Every row gives one point. A path goes straight from each point to the next, and from the last back to the first. The post is the endless flat space through its rows: a point in 2 columns, a line in 3, a plane in 4, and so on, so that a path can go around it. Count how often the path circles the post. Going back the other way cancels.

Post (2 x 3):
[[  7   1 -43]
 [ 41 -15  64]]
Path (16 x 3):
[[-23 -46  36]
 [-46  22 -39]
 [ 23  22  -5]
 [-12  57 -18]
 [ 53  30  44]
 [ 14  33 -33]
 [-14  28 -67]
 [ 73  36  16]
 [ 47   3 -88]
 [ 36 -80 -36]
 [ 17 -29  34]
 [-24   4 -22]
 [  7  69  30]
 [ 67  35 -56]
 [ 67 -33  19]
 [ 55 -81  48]]
Times around: 2

Post (8 x 9):
[[-19  16  21  22 -17 -21  29 -54  32]
 [-20  34 -34 -69  19  14 -24 -24 -31]
 [ 15  36 -63   0 -25  37  58 -35 -64]
 [ -9  -2   8 -21 -39  -1 -48  43  18]
 [ 20 -26  51  43  -1  80  58   4 -38]
 [ 46  41 -36  18 -36  88  45 -29 -25]
 [-10 -20 -15  -5  18   7 -50   5 -11]
 [ 19  13  31  -8 -66  34 -39 -33 -34]]
Path (27 x 9):
[[-11  31  18   7   8  32  37 -43 -22]
 [ 39 -10  47  14  39  76 -18  33 -17]
 [ 19  12   1 -18  20  52  20  -4  -3]
 [ 28 -35 -13  -8 -23  57   2 -24 -56]
 [-25 -10  18  -8  -5  29   8 -38 -12]
 [  6   2  27  29 -39  66 -15   8 -15]
 [ 27  28  21  53  -2  28   7 -13 -44]
 [ 27  31 -28   0  44  26  29 -14 -15]
 [ 15  17  28  -3  15  65   9 -21 -33]
 [-19  37 -33  16 -24  53  13  -3 -45]
 [  5 -42   6  37  10  68 -20  38  -4]
 [ 33 -25 -27  11 -18  95  20  -6  -9]
 [ 62 -12  16 -16 -26  43 -28   8   3]
 [ 25   0  43   3  20  -4 -41  -2 -26]
 [ -3  70  36  -6  12  33  16 -34 -19]
 [ 10   5 -13  38 -36  75 -35 -19 -43]
 [-29 -13  -3   9 -24  -8  -4 -21  -8]
 [ 12 -42 -20  -6  -4  33  31   0 -42]
 [ 34 -15  37 -70 -18  41  16  -4 -33]
 [ -8 -35 -29 -27 -19  27   9 -13  18]
 [-34   5 -65 -16 -39  60  28   8 -73]
 [-18   5  42  15  -9   9 -11 -38 -12]
 [ 24   6  31  42 -37  17  -4  -8 -46]
 [ 30  30 -54  16 -48 -11  29  23  16]
 [ 17 -16 -28 -27 -19   7   0 -52 -63]
 [ -6  20 -58 -36 -52  77   5 -10  -4]
 [-39  36 -12   3 -54  50 -12   1 -29]]
Times around: 1

Post (17 x 18):
[[-21  12 -18  66  10 -16  32   6   6  17   7   3  29 -20  24 -68  23 -19]
 [-26   2  -2  14  63  48  30  42   6  30  19 -11  33 -37 -45  22 -53 -15]
 [ 46  39 -40  29 -13 -30 -29 -27  31 -25  -7  59 -53   9  18  19  22 -24]
 [ 44 -29   7  17 -22 -10 -62 -26  32 -21 -21  41   7 -10   5  28  34   3]
 [ -8  -8 -33  38 -27 -33 -20 -38 -12  28   9 -29 -22 -22  -1 -35  33 -33]
 [-12 -11   9  55 -35 -15  27  21  -5  17 -10 -32 -32  19   6 -52 -21 -56]
 [ 38  14 -12  70   6   1  27   8 -44  28 -61 -22 -23 -26  -5 -46   0 -32]
 [-44  24  31 -51  93  18  12  25  14   7 -49  21  32  10 -29   9 -42  29]
 [  7  29 -25  47 -48  37 -21 -48  -1  24  11  19 -29  -8  35 -44 -10 -20]
 [-43  12   4 -14  60  60  30  56  -7  42 -13 -35  27  -9  33  16 -15 -29]
 [ -6  40 -23  74 -33   3 -12 -15  20 -17 -20 -52 -24 -19  -5 -29  16 -23]
 [ 48   5  14 -43  25  34  29  11  20  -7  -7  27  27   3 -55   3   0  -6]
 [ -3  -3  10  77  35  28  62 -18   9  58 -29 -31 -16 -12   4 -21  -9 -15]
 [ 20   6 -42  26  16  35 -48  -2  18   1  20  17 -52   9 -15 -27  27  -5]
 [ 27 -23 -34  -8 -32  10 -30 -31  -9 -61 -20  60 -37  -1 -11  22  33  31]
 [-40  10   5  -8  95  50  38  37  -8  37  25 -26  72  43  -1  13 -68 -25]
 [ 17  11  -1 -20  -6  13  -8  31  27  22 -43  60  15  37 -55  60  19  54]]
Path (18 x 18):
[[-50  41   3  40  50  34 -22   4  -7  32  12 -34  -9 -48 -10 -30  40 -11]
 [-27  -2  -6  71   0  17  34 -20   7   4 -43   8  34 -46  45  46   1 -57]
 [ -7  37 -42 -16  50  25  43  26   5 -12  -7   9  29  51   7 -38 -32 -21]
 [  4 -39 -23  49  14 -47  22  10  -1   4 -21  10 -32 -34 -11 -23  24  -5]
 [ 45 -37 -34 -11   2 -43 -21   6  -2 -22  -6   1 -20 -42 -25 -53  39 -28]
 [ 15 -45  -5 -15 -12  40  47   9 -38 -19  36  -9   7  12  44  37 -18 -20]
 [ 40 -33  23 -15  68  -5 -56   2 -47  12 -15 -27 -22  12 -39  26 -44 -50]
 [-43 -22  29  25  21   8 -41   9  19  21 -50  42   0 -34 -12 -48  50  43]
 [  2  -9 -57  33  30  52 -33  -2   9  -4 -31  48   0 -30 -17   8  13  25]
 [-51  15 -32   7 -22 -53 -21  60  43  20 -46 -33   1   0  16 -12  66  -3]
 [ 83 -25  -8  24 -25  27  26  51 -17  59 -12 -18  -4   7  -1 -10 -56 -65]
 [ 23 -24  12 -59 -26  45  -5   0 -21   0 -15 -26 -90  17 -48  33 -29 -24]
 [ 60 -18 -16  33  79  61  12  17   4  49  -2  -1 -27 -33   3   8  78 -15]
 [-33  19 -31  58  47 -12  -7 -30  15  -6  41  26 -16  45  13 -54 -28 -28]
 [ -7   1 -23  45  83  10 -66 -32  87  27 -25 -31  22 -49  35  13  22 -51]
 [ 25   4 -44  32  17  14  -7  43   8 -26 -28  -5  28  -9  42   3  15 -13]
 [-32  49 -22  76  60 -11  14 -10  34  34 -10 -46 -41   2  -5  14  18  52]
 [ 53  35 -45  82  12 -13 -17  -6 -23  29  43 -72 -22 -36 -27  -8  67 -65]]
Times around: 3

Post (17 x 18):
[[ 19  -7  -2  15 -19 -69   7 -19 -48   4 -42 -26  10   2  42 -30  -1 -40]
 [ 33 -20  -2  28  14 -28  -3  39 -15  -6  12   9 -11   6  -1   8 -28  15]
 [-38 -48 -23  26 -21  -7  10 -14  45  -4   9 -19  13  20 -10  42  37  31]
 [ 19 -27  -6  49   6 -40 -12 -12 -11  25 -28 -24  -1   0   3  10 -41   0]
 [-23  19 -10  -1  -5  60 -31  53 -32 -20  13 -25  29  14 -44 -15 -29  -4]
 [ 37  26 -19  40 -16  -5 -13 -20 -72  35   3  -9   3   2 -16 -44  -8 -10]
 [-35  22 -24 -10  20   4  -5 -20  12   0  -3  14 -12  -9 -35  23  -4  39]
 [ -3 -27  -9  -5  12  21 -48 -14  -4  55   1 -21  26 -39  -2   7  43 -13]
 [  5  -3 -11  -1  46  29 -13   2  15   2  23  21  18  34  -2  38  13  34]
 [-25 -41 -11  29  22   7   4   6 -25 -38 -20 -35 -28  -6   6  34   3  54]
 [-68 -38   2 -17  41   2  47  51  -4  -6 -28 -22   0   2 -12  51  -9  36]
 [  0  -9   7  39 -13   0 -36  11 -56 -11 -20  12  44 -23   5 -25 -36 -47]
 [-19  -4  46  48 -13  30 -31  45   3  -3  19 -48  12 -23  22  -4  15  28]
 [  4   8 -19  23 -20  60 -20  10  -2  -1  40  16   7 -15  51  -9 -33   3]
 [ 17 -39  -8  12  41 -54  16 -27  -2  23 -39   5   8  15  -5 -31  35 -15]
 [ 47 -12  21  -3   2  35  10  26   1  -8   6  -5   7 -12   5  26 -37  49]
 [  0  -7   7   8 -12  20  -4  10  10   5  -9  55  -6  35  21   2 -20 -30]]
Path (26 x 18):
[[-18 -84  -4  38  19 -20 -39 -14   9 -20 -26 -56   3 -32  15  36   2  31]
 [-24  30  12 -44 -76  30 -13  20 -23  67 -23 -40  10 -47  18  -9 -20 -14]
 [ -2  15 -34  25 -14 -15  -1  11   1  12 -10  -3  14  -2 -29  32 -28  -8]
 [ 17 -25  -8  52 -59  25  42 -26  19  25   6 -20 -15  25   2  -3  31  -7]
 [-34 -26 -24  95  22 -73  26   3 -69 -60 -31 -23 -26  24   0  16 -16 -18]
 [ -5  19 -19  44  16  27  53   2 -13  43 -23  13 -49  28  38   4   4   4]
 [-28 -14 -28 -29   3  50  -3  19  -3 -34  20 -42   7 -16  31  18  33  55]
 [-12  17 -18   1 -41  51 -32   6 -22  30  17 -42 -31   1  -8 -20 -26  32]
 [  3   5  -2  17 -53 -16 -41 -47 -33  51 -19 -35  32 -26  -8 -11 -14   5]
 [  0 -59   3   6  30 -13 -22  34 -24  -5 -40 -18  -2 -16  12   8  17  -3]
 [-40  53  -6  35 -15  26  -2  21 -18  12  18   7 -40  12  20  -4 -57  53]
 [ -7 -38 -54   0 -14 -36 -16 -60 -28 -20  26  21  -2 -20   6  24  13  14]
 [-11  50  11  52 -19  40 -56   2 -19  22  -4  10 -12 -26  -2 -24 -95 -33]
 [ 29 -61   5  58   0 -61  54 -29 -16 -37 -60 -28 -15  46 -15  30  63  16]
 [ 51 -54  28  30  58   2  15  29  -5  14 -54  -7  17  34 -11 -20 -23 -56]
 [  5  -9  45 -23  -3  67   0  49   9  80 -35   3 -47 -13  16  13  16   4]
 [-18 -26 -13   9 -30  18  -3   9  19 -18 -11 -19 -21  14 -15 -46  42  33]
 [-86  -2 -34  20  33  -7 -62 -37 -21 -39  43  -1   5 -41  29  15  18  40]
 [  2 -51 -18  39  40  -1  34  10 -24 -46   7   3  11  59  10  45 -13  -5]
 [ 23  -5 -33  27  20 -12 -22 -33 -23  42   0  13  25 -16  51  14 -25 -36]
 [ -6 -14  27  53 -44  10 -14  59  11  14 -14  17  22 -25   0  37 -33  -8]
 [ 25 -12 -17   2  14  22 -46  -9 -18  28   6 -10  27 -11  20   6 -22  12]
 [ 71 -44  -3 -30  17  11  23   0  -8  31   5  74  -9  56 -28  -9 -40  -1]
 [-17 -16 -27  12  13   9  58 -20 -11   6  -9 -60 -51  28  11   6   5  30]
 [ 18 -10  27  17  27   7   0  10  45   7 -10  66  -7 -11 -18  56 -19  -3]
 [-19   0 -34  12  28  40   1 -12 -13  68  30 -11 -13   1  -9  48 -40   7]]
Times around: 2
